Every row gives one point. The last column is the point's height on a tilted bowl or saddle (a function of degree 2), plus a little noise. Along how many of its main directions does it bend up, bend down or stay straight?

Points:
[[ 35 -14  48]
 [-30  -9 -22]
 [  3 -34  23]
 [-13  16  -6]
 [ -4  24   5]
 [ 13   1  20]
 [ 11 -18  22]
 [-23  31 -14]
 [ -5 -28  11]
 [-65  41 -53]
 [-24 -34  -8]]
Directions: 1 up, 0 down, 1 straight

Points:
[[-13   5  17 -17]
 [-32  10 -25 -21]
 [ 29 -44  12 -20]
 [-13  15  12 -18]
 [-16 -16 -13  -4]
 [  5 -20 -15  -1]
 [ 15  11 -25 -10]
 [-33 -19 -81 -44]
 [-25  38 -36 -36]
 [ -3 -26 -10  -2]
 [ 47  14 -33 -32]
 [-19  53  35 -60]
 [ 26  27   0 -20]
 [ 17  23  13 -19]
 [-10  -3 -15  -4]]
Directions: 0 up, 3 down, 0 straight

Points, 22 rows:
[[ 12  20 -19  39  28]
 [ 29  37  17   8  20]
 [-24   2 -54  -7  45]
 [  8  20  19 -18  10]
 [ 38 -32 -18 -16  24]
 [ 13   2  -4 -25  13]
 [-54  33  17 -25  30]
 [-11  17  30 -18  11]
 [-18   8  28  52  31]
 [  9 -26  -5  32  21]
 [ 17  -4 -11 -72  37]
 [ 15  31  56  -2  22]
 [-11  30  -9  23  23]
 [ -4  -7  30  -2  10]
 [ 56 -57 -12  30  40]
 [ 36   4   4  27  19]
 [ -4  43  11  25  24]
 [  0   2  18  24  14]
 [-13  32 -36 -27  34]
 [  1  24 -18  12  20]
 [-19 -34 -35 -28  41]
 [ 26 -12  23  -6  11]]
Directions: 4 up, 0 down, 0 straight

Points (39 x 7):
[[  61   32   10   -5   12   -1    0]
 [  -6   27   37   -1  -10   15   -6]
 [  36   41   26  -48  -20  -21  -18]
 [  -5   13   20  -28  -21   57  -28]
 [ -41    6   28  -31  -22   72  -60]
 [ -25  -25   27   33   13   14  -12]
 [ -11  -16   12   -5   -5   26   -8]
 [ -26   32   22   33  -12   -4   -1]
 [ -13   -6   34  -16  -17  -35  -16]
 [  -6   24   12   -2   -3   -1    1]
 [  19   35   22  -15    6  -41  -12]
 [ -19    6   20   46  -17    1   -1]
 [  19    2   40   -8   28    4  -13]
 [  -3  -46   -6  -27   -2   15  -19]
 [  25  -31  -37   10  -44   28  -14]
 [  -4  -31   38    7   57    1  -32]
 [  20   16  -23  -14  -21   41   -6]
 [  -3  -27  -35   21   22  -22  -18]
 [  -3  -78    6  -10  -51    7  -21]
 [ -24  -51    5  -49  -32   -7  -43]
 [  -4   16   42   -5  -14   10   -6]
 [ -16   -5   34 -100   32    2  -99]
 [   7  -20   41    8   20  -12   -7]
 [   5   30   30   11   20   17   -6]
 [ -15   66    1   -1   10   13    0]
 [  -6  -43  -17   10   -2   12   -9]
 [ -16    5  -53    6  -18  -36  -16]
 [ -16   10   11   16  -28    6    2]
 [  12   41   15    8  -40   22    4]
 [ -47  -40  -36  -50   22   -5  -70]
 [  11   -3    1  -13   -2  -16    0]
 [ -51   11  -31   -7    1   -8  -23]
 [ -23  -11   24  -26   -2  -35  -25]
 [ -33   30  -13  -17   27  -21  -23]
 [ -21   20    9   -4   11   25  -10]
 [ -10   43   -9   -6  -13   35   -2]
 [  12  -16   -5  -22   -8  -22   -7]
 [  28    2  -15  -15   15   -1   -2]
 [  40   38  -16   31  -53  -14    7]]
Directions: 0 up, 5 down, 1 straight
